Each point is reached from the start by the listed moves, each made once or not at all, plus a little noise. Say if it took an odd or an even number of moves. Then give how often each move was made.
(in the rows, 128 means zero)

Moves:
(1): [164 145 111 139  86]
(2): [ 83 188 164 118  73]
Start: [131 161 101 141 136]
Points:
[ 86 221 136 131  78] => odd (0, 1)
[171 180  84 150  94] => odd (1, 0)

Moves:
(1): [151 119 133 110  94 156 113 139  89]
(2): [159 168 128 144 122 141 136 117 125]
(3): [127 151 169 129 106 137 140 129 136]
(4): [137 119 127 155 127 150 123 108 137]
(5): [143 107 162 145 145 119 140 141 124]
(6): [128 134 145 123 136 149 106 123 114]
(7): [132 137 120 120 130 154 162 147 118]
(8): [113 123 113 147 126 129 119 150 123]
Start: [151 124 127 134 132 156 149 136 144]
Points:
[154 117 104 171 132 202 167 159 139] => odd (0, 0, 0, 1, 0, 0, 1, 1)
[184 205 178 141 118 225 179 141 123] => even (0, 1, 1, 0, 0, 1, 1, 0)
[198 151 134 176  94 249 108 135  97] => odd (1, 1, 0, 1, 0, 1, 0, 1)
[194 162 156 182  70 230 141 136 118] => odd (1, 1, 1, 1, 0, 0, 0, 1)
[189  94 163 134 120 170 147 164 100] => even (1, 0, 0, 0, 1, 0, 0, 0)
[136 154 168 147 119 191 127 152 133] => odd (0, 0, 1, 0, 0, 1, 0, 1)

Moves:
(1): [164 163 104 162 130 112 135 198 135 128  84 144 148 165 141 115 125]
(2): [130 152  89  94  75 150 129 151 149 127 118 171 141 170 138 117 113]
(3): [133 140 127 142 179 149 164 112 138 125 149 140 119 166 140 144 120]
(4): [111 139 117 166 123 139  76 140 109 124 124 115 123 100 139 152 141]
(5): [114 123 100 144 148 107 128 123 117  98 120 133 150 126 112 102 133]
(6): [143 144 105 122 138 142  97 129 174 153 112 120 102 138 121 125 115]
(7): [151 108 142 155 125 153 132 151 157 122 133 118 130  97 123 136 107]
(8): [141 120 163 101 157 153 104 191 110  94 146 113 145 164 125 150 151]
(9): [ 99 186 156 131  96 124 101  92 172 127 128 143 118 146  96 125 127]
(10): [117 119 126 135 151 134 137 130 140 149 117 138 157 124 135 118 138]
(11): [150 117 131 155 118 122 133 131 129 127 172 173  90 129 125 122 163]
(12): [113 129 123 149 113 141 127 112 113 104 104 119 124 139 100 127 134]
(13): [147 105 126 140 126 133 155 126 121 158 144 115 145 126 100 139 103]
(14): [113 144 102  90 140 129 146 102 165 131 122 103 136 117 138 149 170]
Start: [115 121 130 141 167 130 125 108 112 160 111 121 136 148 149 123 100]
Points:
[136 159 116 205 212 171 131  74 224 175 128 122 133 177  74 127  39] => even (0, 0, 1, 0, 1, 1, 1, 0, 1, 0, 0, 0, 1, 0)
[134 221  70 188  91 107 111 163 173 128  92 247 141 244 121  63 122] => odd (1, 1, 0, 0, 1, 0, 0, 0, 1, 0, 1, 0, 0, 0)
[140 165 101 196 181 160  79 215 107 100  98 119 133 194 148 170 216] => even (1, 0, 0, 1, 0, 0, 0, 1, 0, 0, 1, 1, 0, 1)
[171 130  63 240 139 233 111 136 179 176 144 166  88 187 111 160  72] => even (0, 1, 1, 1, 0, 1, 1, 0, 0, 0, 1, 1, 1, 0)
[131  94 101 249 226 168 140 121 115 150 141 101 162 124 122 156  63] => odd (0, 0, 1, 1, 1, 0, 1, 0, 0, 0, 0, 0, 1, 0)
[187 117  90 221 149 152 182 161 164 163 102 122 141 151 108 144 135] => even (1, 0, 0, 0, 0, 0, 1, 0, 0, 0, 1, 1, 1, 1)

Moves:
(1): [120 131 116 120 139 140 122 130 132 129 136 125 111 143 128 133 137 117
 126 134 132 117 133 122]
(2): [120 115 142 117 114 133 139 132 128 136 137 128 139 141 118 129 129 145
 121 130 131 147 128 152]
(3): [118 140 129 147 141 146 122 137 148 117 111 123 150 115 117 138 108 127
 126 125 133 131 121 120]
(4): [132 118 142 118 141 129 100 143 108 127 127 146 128 113 131 114 122 123
 133 117 122 133 130 142]
(5): [134 128 135 148 127 110 128 129 134 123 130 152 122 137 150 139 119 116
 132 127 130 117 136 121]
(6): [128 122 134 142 124 130 126 132 134 131 115 126 134 117 129 135 111 131
 153 104 128 107 118 146]
(7): [132 137 127 112 157 122 148 138 131 124 126 119 134 142 131 140 115 145
 108 131 128 140 125 135]
(8): [129  90 110 130 124 130 132 147 138 135 115 134 137 133 138 151 120 161
 147 121 134 138 117 112]
(9): [129 163 128 127 127 112 115 132 150 149 128 121 116 148 112 115 152 141
 167 140 105 157 146 149]
(10): [108 134 124 107 103 111 146 127 133 126 133 132 136 133 128 127 114 101
 115 106 133 115 119 114]
(11): [145 126 116 132 135 124 142 122 113 136 128 128  96 122 123 112 128 116
 129 133 131 149 120 117]
(12): [130 119 125 125 135 116 127 123 144 125 135 108 128 136 125  99 123 130
 136 130 128 131 126 139]
(13): [138 135 116 130 132 125 114 130 122 125 141 112 140 138 123 130 122 126
 119 120 138 123 135 117]
(14): [128 130 148 140 122 119 119 133 138 112 131 127 110 127 114 135 132 131
 120 129 119 141 139 133]
(15): [132 119 108 122 106 123 123 130 128 143 139 128 129 127 130 120 117 132
 110 135 123 132 130 136]
(16): [119 122 125 162 126 138 152 130 147 139 122 126 150 132 152 143 133 106
 123 114  93 125 130 124]
(17): [129 140 119 134 135 145 124 128 133 116 119 144 119 146 139 119 153 113
 122 140 117 132 112 130]
(18): [128 129 132 124 130 129 111 126 125 127 143 122 132 121 127 135 136 127
 124 135 129 126 114 136]
(19): [132 131 124 128 121 146 124 152 135 132 135 137 140 118 142 114 128 134
 136 130 138 117 118 138]
(20): [133 139 147 111 114 145 135 123 135 133 133 120 123 134 122 122 118 127
 118 135 122 146 114 120]
(21): [161 128 129 112 143 136 106 135 133 128 134 171 138 119 109 127 147 110
 112 117 124 133 146 123]
(22): [106 116 122 124 100 134 145 125 112 124 149 143 134 126 109 136 115 132
 147 125 116  96 102 125]
(23): [117 132 124 122 114 134 137 113 141 130 139 139 130 109 126 123 116 155
 151  94 118 156 131 142]
(24): [138 122 120 125 103 132 132 128 135 113 128 134 136 121 124 132 112 112
 131 131 117 141 131 132]
Start: [139 106 138 112 146  92 118 176 132 120 158 141 126 143 141 161 136 141
 127 136 145 135 144 106]
Points:
[179  78 100 138 128 141 111 192 185 157 170 161 175 104 128 189  80 151
 133  65 109 191 109  92] => odd (0, 0, 1, 0, 0, 1, 0, 1, 0, 0, 1, 0, 1, 0, 1, 1, 0, 1, 0, 1, 1, 0, 1, 0)
[188 160 148  76 117 101 126 218 190 131 199 189 139 134 114 134 111 102
 122  67  68 247 161 128] => odd (0, 0, 0, 1, 0, 0, 1, 0, 1, 1, 1, 0, 1, 1, 0, 1, 0, 0, 1, 1, 1, 0, 1, 1)
[174  97  77 139 105 126  64 225 249 134 198 174 155 156 139 151 154 145
 187  91  69 191 152 167] => odd (1, 0, 0, 0, 0, 1, 0, 1, 1, 0, 0, 1, 1, 1, 1, 1, 1, 1, 1, 0, 1, 0, 1, 1)
[119  95  87 124 140 168 185 214 175 137 187 139 163 146 144 194  67 181
 147  91 118 167  82  72] => odd (1, 0, 1, 0, 0, 0, 1, 1, 0, 0, 1, 0, 1, 0, 0, 1, 0, 0, 1, 1, 0, 1, 1, 0)
[177  58  99  64  83 110 148 210 192 122 215 221 168 135 137 156  57 185
 143 106 114 174 112 122] => odd (0, 0, 0, 0, 1, 0, 1, 1, 0, 0, 0, 1, 0, 0, 1, 0, 0, 0, 1, 1, 1, 1, 1, 1)
[179 103 161  74 112 132  74 206 179 123 210 175 133 161 113 108 168 140
  74 167 122 187 117 162] => odd (0, 1, 0, 0, 0, 0, 0, 0, 0, 0, 0, 1, 0, 1, 1, 0, 1, 1, 1, 1, 1, 0, 0, 0)
